Every row gives one point. The ring and each string are closed loops that go straight from each point to the next, and from the last back to the first. Before rounding, they use only three directions, however many columns there are. Count how often each string passes through the ring. Passing back the other way cancels.
(in the rows, 128 means zero)

Ring, 6 rows:
[[199 161 144 113]
 [155 199 145 118]
 [ 94 184 152 125]
 [ 67 136 153 125]
 [118  74 142 115]
 [173  87 143 112]]
String, 9 rows:
[[122 107 144 116]
 [106  95 113 103]
 [ 78  73 106 101]
 [ 63  61 153 123]
 [ 76  71 184 137]
 [ 62  55 139 116]
 [ 71  45 132 112]
 [ 91  42 160 124]
 [121  89 179 132]]
Times through: 1
String (17 x 4):
[[ 96 112 120 107]
 [124 130 137 114]
 [103 104 169 129]
 [ 73  79 171 131]
 [ 53  70 150 123]
 [ 65  92 111 105]
 [ 88 111 122 109]
 [107 123 135 114]
 [ 95 115 178 134]
 [ 64 104 188 140]
 [ 80 113 183 137]
 [114 127 167 128]
 [104 126 140 117]
 [ 80 117 120 109]
 [ 50  97 134 117]
 [ 33  78 144 122]
 [ 68  97 110 104]]
Times through: 1

Ring, 10 rows:
[[204 125 113 145 140  91 114 134 114]
 [173 168 123 140 140 101 111 140 133]
 [137 188 126 131 133 113 112 141 147]
 [ 89 189 129 118 119 127 114 137 157]
 [ 62 163 132 108 106 134 116 129 153]
 [ 65 119 130 106  97 131 119 120 138]
 [ 87  88 122 109  97 123 121 116 124]
 [126  62 107 118 103 111 123 114 109]
 [169  58  97 129 116  98 123 118 100]
 [204  88 101 142 132  89 119 127 102]]
String (17 x 9):
[[154 124 134 133 124 105 112 128 121]
 [160 121 117 133 126 103 116 129 121]
 [189 110 160 145 130  93 105 127 105]
 [224  89 153 153 136  82 106 126  92]
 [244  67  75 150 140  77 124 127  91]
 [191  89  47 133 131  94 132 128 113]
 [156 110  82 127 124 105 125 128 123]
 [176 102 135 138 125  97 112 125 109]
 [220  86 156 152 134  83 106 125  91]
 [245  86 108 154 143  77 115 129  93]
 [249 100 105 156 148  76 115 133  97]
 [209 119  75 143 142  90 123 135 116]
 [158 126  96 131 127 105 121 131 126]
 [183 133  59 135 138  98 127 136 128]
 [224 144  91 151 151  86 117 140 119]
 [237 144 128 158 153  81 108 140 111]
 [209 132 171 153 140  88 101 133 107]]
Times through: 1
String, 13 rows:
[[ 63  88  98 100  91 131 127 115 132]
 [ 45  92 127  98  85 136 122 113 133]
 [ 63 113 169 109  93 130 110 116 131]
 [ 97 127 167 119 106 121 108 122 129]
 [110 130 117 119 113 119 118 127 134]
 [ 60 147  75 101 104 135 130 128 156]
 [ 17 164 106  93  94 148 124 126 166]
 [ 22 156 166  99  91 145 111 122 154]
 [ 56 136 190 110  95 133 105 119 137]
 [ 57 121 164 107  94 133 111 118 136]
 [ 97 114 169 119 103 120 108 119 124]
 [105 112 122 117 108 119 119 122 128]
 [ 93 103  88 109 103 123 127 121 132]]
Times through: 2

Ring:
[[178  99 120 145 137 124 131 121 152 130  98 130 115 137]
 [147 144  90 102 141 135 106 119 139 116  91 133 134 135]
 [102 166  73  70 141 145  83 112 122 111  99 139 149 132]
 [ 67 160  71  63 135 151  74 103 110 116 114 143 155 130]
 [ 49 130  79  79 121 150  82  93 102 130 135 143 149 128]
 [ 58  91  94 111 110 144 101  89 105 144 148 139 134 127]
 [ 96  56 118 150 107 133 126  92 120 154 149 135 117 130]
 [144  43 139 174 117 123 142 103 140 154 135 133 106 134]
 [177  62 140 171 130 120 143 115 153 144 113 131 106 137]]
String:
[[ 97 129  95  94 135 142  93 106 122 125 115 142 141 132]
 [ 59 150  43  73 106 150  91  93 101 123 128 126 144 125]
 [ 22 162  32  51 105 158  75  86  87 121 136 132 155 123]
 [  7 150  39  55 102 159  73  81  82 127 147 135 155 122]
 [ 26 127  39  80  89 153  94  80  87 135 152 125 141 121]
 [ 80 106  84 109 112 142 106  95 112 136 135 133 132 128]
 [ 98  92 121 120 132 137 103 103 124 138 129 146 133 133]
 [ 89  63 149 136 136 135 103  99 124 149 141 155 131 133]
 [ 81  41 128 154 106 134 124  88 116 160 160 139 117 129]
 [ 89  19 114 178  81 129 147  81 114 170 171 124 101 126]
 [105  57  88 157  85 131 143  88 118 154 151 116 106 127]
 [112  88  87 136 104 133 128  97 123 141 133 123 117 129]
 [139  77 145 144 142 128 117 112 142 140 118 146 123 137]
 [181  43 184 180 153 117 134 120 161 148 113 150 110 141]
 [207  36 179 196 145 112 151 123 168 149 108 140  99 142]
 [196  63 130 179 124 116 154 117 158 142 108 123  98 137]
 [164  95  78 150 103 125 148 108 140 135 113 109 104 131]
 [137 107  93 128 120 132 123 108 133 131 113 126 121 132]
 [151 104 136 128 153 130 109 120 146 129 101 147 130 138]
 [172 125 131 119 162 129 107 128 154 119  84 145 132 140]
 [171 163 102  93 163 133  98 132 151 105  71 140 140 139]
 [119 184  29  70 118 144 101 111 122 105  92 116 139 129]
 [102 164  47  77 119 145  97 106 117 114 105 124 140 129]
 [102 125  75 103 117 140 107 102 120 128 119 128 132 130]
 [108 130 110  95 147 140  89 112 129 123 108 148 143 135]]
Times through: 3

Ring (8 x 14):
[[122 135 112 110  91 145 155 121 155 152  74 170  93 113]
 [135 119 108 104  50 131 155  95 147 142  51 194  57 126]
 [149 104 108 108  44 112 143  92 124 123  50 211  52 149]
 [148 104 113 118  84 108 129 116 104 110  78 201  90 155]
 [122 118 120 125 150 126 116 154  93 105 123 164 156 122]
 [103 130 123 126 182 143 115 171  98 111 143 140 187  95]
 [ 92 148 123 126 195 160 127 181 123 132 146 123 197  80]
 [104 151 119 122 163 159 142 164 146 149 120 136 161  94]]
String:
[[130  98 106  95  26 122 143  76 118 116  45 205  45 113]
 [132 110 111 109  73 124 138 108 119 120  71 191  83 126]
 [127 107 111 106  73 125 135 105 112 115  74 188  86 116]
 [130 115 114 115  98 126 133 123 116 120  87 182 105 126]
 [123  98 111 105  73 121 125 103  94 100  79 190  91 110]
 [131  92 113 111  85 111 116 111  79  88  89 195 102 124]
 [122  94 116 114 109 115 108 124  69  82 106 183 127 114]
 [106 109 117 112 124 133 116 132  86  96 113 164 141  89]
 [120 123 117 120 132 133 128 143 112 119 108 165 137 115]
 [135 129 120 131 152 126 127 160 117 125 116 167 148 145]
 [119 133 124 135 191 133 115 181 100 114 145 147 189 125]
 [ 71 135 126 123 218 161 103 187  82  99 173 110 231  47]
 [ 69 137 124 117 199 166 113 175  95 109 159 112 213  40]
 [ 68 140 123 115 193 170 118 172 104 115 154 111 207  37]
 [ 54 152 125 117 222 184 117 189 109 121 171  91 234  18]
 [ 60 147 121 110 187 180 126 168 118 126 148 105 201  22]
 [109 134 118 118 142 147 134 149 126 131 112 151 146  99]
 [123 142 119 128 157 142 137 163 136 141 116 153 152 126]
 [123 159 122 135 183 150 144 182 155 159 126 140 169 131]
 [102 159 118 121 159 165 151 163 161 162 114 133 155  92]
 [ 87 148 114 103 120 173 154 133 159 155  95 136 128  57]
 [104 136 113 106 104 155 149 125 147 145  86 156 112  84]
 [123 130 114 116 112 139 142 133 135 137  90 168 115 117]
 [145 134 115 125 112 128 147 138 147 147  84 180 105 155]
 [146 129 109 113  66 129 159 109 159 154  54 193  64 149]
 [148 119 105 104  30 125 163  86 159 151  34 207  34 146]
 [152 124 112 121  87 120 147 123 141 141  70 194  83 162]
 [132 118 111 110  79 128 143 112 130 131  71 186  85 127]
 [122 102 106  93  29 130 146  77 123 120  47 198  49 100]]
Times through: 2
String (28 x 14):
[[154 114 119 135 138 105 119 153  99 111 110 188 134 175]
 [130 104 119 125 136 114 109 144  77  91 118 178 145 132]
 [102 109 118 112 134 135 112 137  82  93 120 158 151  83]
 [109 122 117 116 133 139 125 141 106 114 112 158 143  96]
 [131 132 121 132 161 129 126 165 116 125 122 162 156 141]
 [139 136 121 136 163 127 130 169 124 133 120 164 155 154]
 [124 137 121 130 164 137 130 166 123 131 123 154 160 128]
 [115 151 124 137 202 147 128 190 128 138 144 135 193 121]
 [ 90 164 125 132 222 170 132 199 138 147 157 109 216  81]
 [ 80 161 122 120 191 177 139 178 146 150 140 111 192  58]
 [ 73 149 117 106 149 179 144 148 144 145 117 121 160  38]
 [ 86 155 117 111 147 175 151 151 158 157 110 127 151  61]
 [ 95 143 115 109 127 163 147 138 148 147 100 142 133  73]
 [124 131 116 120 125 137 138 141 130 134  99 165 126 121]
 [135 145 118 130 145 138 145 159 149 152 104 162 136 144]
 [119 155 119 127 158 153 149 165 159 160 111 145 149 119]
 [ 76 157 118 111 164 181 146 159 152 153 123 116 170  46]
 [ 84 149 119 114 165 170 138 160 137 141 127 124 171  60]
 [112 137 118 121 149 146 134 154 128 133 115 151 150 106]
 [119 148 123 136 192 144 129 185 129 138 138 141 184 126]
 [ 78 150 127 130 234 166 113 201 105 120 175 105 237  62]
 [ 49 133 125 113 215 175 102 179  78  94 176  98 237   7]
 [ 99 129 125 129 200 142 106 181  85 102 157 134 206  91]
 [105 117 122 124 173 134 106 164  78  94 143 148 184  96]
 [134 116 121 132 158 117 112 161  89 103 127 170 160 143]
 [146 123 119 133 141 116 126 155 112 121 110 179 136 163]
 [123 120 116 118 120 130 129 136 112 119 101 171 126 119]
 [142 127 118 129 132 123 133 149 124 130 102 177 128 154]]
Times through: 3
